Each point is reached from the start by the listed moves, each made once or not at all, plus a little noise. Say if it took an odd or an even number of moves. Then give how often each move was made.
In the rows, zero is written as 128.

Moves:
(1): [159 163  81 148 138]
(2): [ 90 150 109 122 110]
Start: [104 124 140 130 125]
Points:
[135 161  94 152 138] -> odd (1, 0)
[ 68 150 119 125 106] -> odd (0, 1)
[ 96 180  69 146 116] -> even (1, 1)

Moves:
(1): [132 112 131 122 127 133  99 138 147 141 138]
(2): [127 129 128 126 122 147 131 108 150 138 160]
(3): [118 162 165  97 159 165 137 126 121 136 145]
(4): [135 152 100 132 125 144 119 114 108 118 106]
(5): [139 107 115 141 135 150 145 130 129 142 121]
(6): [ 95 100 151 118 154 144 126 119 153 146 145]
(7): [108  94 159 124 112 160 130 133 160 134 141]
(8): [123 142 123 122 162  97 157 153 152  94 124]
Start: [129 143 152 137 134 143 109 115 131 149 127]
Points:
[100 104 175 124 160 164  81 121 175 183 158] -> even (1, 0, 0, 0, 0, 1, 0, 0)
[ 90  86 166 128 177 218 121 113 239 170 168] -> odd (1, 1, 0, 1, 1, 1, 1, 1)
[ 82 109 174 128 137 224 104  75 189 175 167] -> even (0, 1, 0, 1, 0, 1, 1, 0)

Moves:
(1): [100 137 132 125 140 107 126 143 123 130 108 142 134 122 128]
(2): [114 113 119  96 133 136 110 156 121 137 150 167 122 121 103]
(3): [123 160 128 137 142 158 133 125 148 126  99  93 142 144 131]
(4): [113 137 130 124 128 121 147 128 136 142 112 130 136 135 113]
(5): [123 129 111 127 107 117 124 133 133 110 137 166 104 108 119]
(6): [117 132 127 126 132 130 117 132 144 121 114 104 135 148 125]
(7): [152 104 119 127 123 136 153 155 113 103 140 131 133 146 141]
(8): [119  93 113 146 105 118 116 139 133 128 124 145 105 103 114]
(9): [ 97 138 136 125 140 121 131 118 137 155 111 139 114 139 125]
(10): [ 94 112 127 127 119 152 138 114 149 152 137 127 154 100 135]
(11): [151 111 117 152 118 113 131 130 117 138 127 161 147 142 143]
(12): [141 136 144 134 123 151 122 151 119 117 140 128 133 143 128]
(13): [121 151 135 117 140 115 134 124 147 186 115 115 132 138 137]
(14): [131 104 159 142 142 133 120 140 144 126 138 146 111 127 122]
Start: [137 108 138 153 120 122 158 130 148 101 131 122 126 146 134]
Points:
[ 82  63 117 193  66 125 143 152 185 127 128 197 123 133 126] -> odd (0, 0, 0, 0, 1, 1, 0, 1, 1, 1, 1, 1, 0, 0)
[  7  84 102 132 106 136 171 195 206 128  87 186 126 134  90] -> even (1, 1, 1, 1, 1, 1, 1, 1, 1, 1, 0, 0, 0, 0)
[ 61  82 124 117 138  87 148 200 170 167 101 169 106 167 112] -> odd (1, 1, 0, 0, 0, 1, 1, 1, 1, 0, 0, 0, 1, 0)

Moves:
(1): [124 137 143 137 134 113 133 147 134 160 122 111 125 116  82 114 111 154
 122 132 109 134 129 117]
(2): [113 140 140 119 136 122 156 108 140 121 138 128 138 135 122 122 114 120
 124 129 148 131 129 126]
(3): [ 96 152 111 113 134 147 122 168 119 155 105 141 114 128 127 119 128 119
 125 102 111 117 128 117]
(4): [148 123 134 126 138 122 116 138 108 124 123 128  92 112 120 154 138 153
 116 124 130 141 148 128]
(5): [141 135 142 109 146 132 142 139 120 130 128 147 133 121 125 143 120 136
 139 123 119 141 131 143]
(6): [123 128 115 108 112 113 138 126 124 118 121 117 138 138 138 132 123 123
 101 139 149 124 130 131]
(7): [151 126 125 145 116 131 131 118 105 125 119 143 143 127 139 118 120 115
 135 143 140 105 137 117]
(8): [174 120 123 120 142 142  79 119 130 143 150 121 135 119 111 122 115 108
  88 113 115 123 116 151]
(9): [118 142 126 153 119 125 128 105 126 109 135 121 115 129 135 121 135 137
 149 146 137 126 125 136]
(10): [133 133 104 143 151 101  98 137 124  97 157 102 128 131 131 135 140 122
 133 143 137 125 139 147]
(11): [146 134 116 146 135 134 127 125 115 116 110 123 142 136 123 129 126 116
 119 123 114 130 136 140]
(12): [152 139 131 148 125 135 109 128 126 142 107 126 137 143 118 111 146 125
 122 137 112 135 143 108]
(13): [120 134 140 130 136 121 128 141 121 140 139 117 136 125 127 120 128 122
 133 122 119 122 117 134]
(14): [112 153 118 131 132 109 142 143 131 132 107 128 112 127  98 135 125 113
 110 153 122 132 124 142]
(15): [120 125 110 137 142 135 129 144 110 120 123 137 130 132 131 131 129 123
 110 128 127 128 130 151]
(16): [119 135 136 128 130 134 125 135 139  93 140 135 134 130 129 129 127 131
 140 135 121 133 116 125]
(17): [132 105 122 114 127 131 110 114 136 133 129 108 126 105 125 134 138 131
 116 131 135 117 129 139]
(18): [131 118 115 127 127 129 120 127 136 125  95 125 127 134 132 126 139 130
 148 129 145 135 116 110]
(19): [125 115 125 120 157 133 150 124 121 125 132 127 118 145 136 128 126 133
 141 117 132 113 139 150]
(20): [142 123 117  94 136 127 127 127 124 124 127 127 121 112 125 140 123 121
 121 144 135 145 120 113]
(21): [137 131 125 135 129 135 130 133 132 132 114 119 123 132 118 139 112 123
 127 143 143 131 124 124]
(22): [121 125 134 124 108 119 120 144 106 102 141 134 147 130 122 134 126 119
 154 146 124 137 129 118]
(23): [109 122 124 129 117 129 100 122 136 114 122 134 125 121 134 134 127 127
 119 137 111 125 116 135]
(24): [147 124 141 120 131 120 128 114 131 123 155 134 159 144 119 144 131 136
 124 138 135 121 117 113]
Start: [138 129 119 108 138 156 109 135 120 125 146 144 119 136 140 129 134 144
 123 118 118 112 168 136]
Points:
[118 151  76  66 143 110  38 224  74  99 125 108  81  98  85 174 111 147
  93 175 113 139 181 115] -> odd (1, 0, 1, 1, 0, 1, 0, 0, 0, 1, 0, 0, 0, 0, 0, 0, 0, 0, 0, 1, 1, 1, 1, 0)
[ 97 166  96  81 168 114 105 183 128 157 143  62 126 122  88 118 102 134
  83 133 141  94 166 150] -> even (1, 1, 1, 0, 0, 1, 0, 0, 0, 1, 0, 0, 1, 0, 0, 0, 1, 0, 0, 0, 1, 0, 0, 0)
[134 156 117  96 163  81 103 143  55  49 208 130 195 130 105 152  97 137
 121 225 144 110 154 153] -> odd (1, 1, 0, 0, 1, 1, 1, 0, 1, 1, 0, 0, 1, 0, 1, 0, 0, 0, 0, 1, 0, 1, 1, 1)
[169 161 114  75 167 107 133 140 106 136 125  89 139 112  46 174  96 148
  70 201 123 129 139 163] -> odd (1, 0, 0, 0, 1, 1, 0, 0, 1, 0, 1, 0, 1, 1, 0, 0, 1, 0, 0, 1, 1, 0, 0, 1)
[180 151  21 116 205 156  40 193  25  74 113 134  62 128 109 165 129  95
 121 184 151 108 180 182] -> odd (0, 0, 1, 1, 0, 0, 1, 1, 1, 1, 0, 0, 0, 1, 1, 0, 0, 1, 1, 1, 1, 1, 0, 0)
[ 95 176 100  84 208 111  74 218 122 154  81  94  61  83  45 174 118 161
  96 150 110 128 163 160] -> even (1, 1, 1, 1, 1, 0, 0, 0, 0, 1, 0, 0, 1, 1, 0, 0, 1, 1, 0, 0, 1, 0, 1, 0)
[164 180 111 139 170 137  98 171  89 127 158 138 136 138  97 140 110 159
 155 164 128  86 175 132] -> even (1, 0, 1, 0, 1, 0, 1, 0, 1, 1, 0, 0, 0, 0, 0, 0, 0, 0, 0, 0, 1, 0, 0, 1)
[168 132  92  65 213 123  25 199  95 132 126 103 108  77  77 185 144 173
 103 127  81 129 159 136] -> even (1, 0, 1, 1, 1, 0, 0, 0, 0, 1, 1, 0, 1, 0, 0, 0, 1, 1, 0, 1, 0, 0, 1, 1)
[184 139 117  83 163 140  84 149  66  49 172 165 200 162 106 159  95  83
  87 175  79  83 143 199] -> even (0, 0, 0, 0, 1, 1, 1, 1, 0, 0, 1, 0, 1, 1, 0, 1, 0, 0, 1, 0, 0, 1, 1, 1)
[131 152  65  92 184 175  77 161  68 135 105 135  99 115 117 145  97  88
  52 152 112  50 147 249] -> odd (0, 0, 1, 0, 1, 1, 1, 1, 1, 0, 0, 0, 1, 1, 1, 0, 1, 0, 1, 0, 1, 0, 1, 0)
[193 182 126 162 156 179  59 167  85 112  56 167 126 143  77 148 130 175
 143 165  83 121 168  86] -> odd (1, 0, 1, 1, 1, 0, 1, 0, 1, 0, 1, 1, 0, 0, 0, 1, 0, 1, 0, 0, 1, 0, 1, 1)
[123 189  79  76 217 131 118 219  84 164 124 116 116  88  50 142  83 105
  79 175 130 109 171 167] -> even (1, 1, 1, 0, 1, 0, 1, 0, 0, 1, 0, 0, 1, 1, 1, 0, 1, 0, 0, 1, 1, 0, 0, 0)
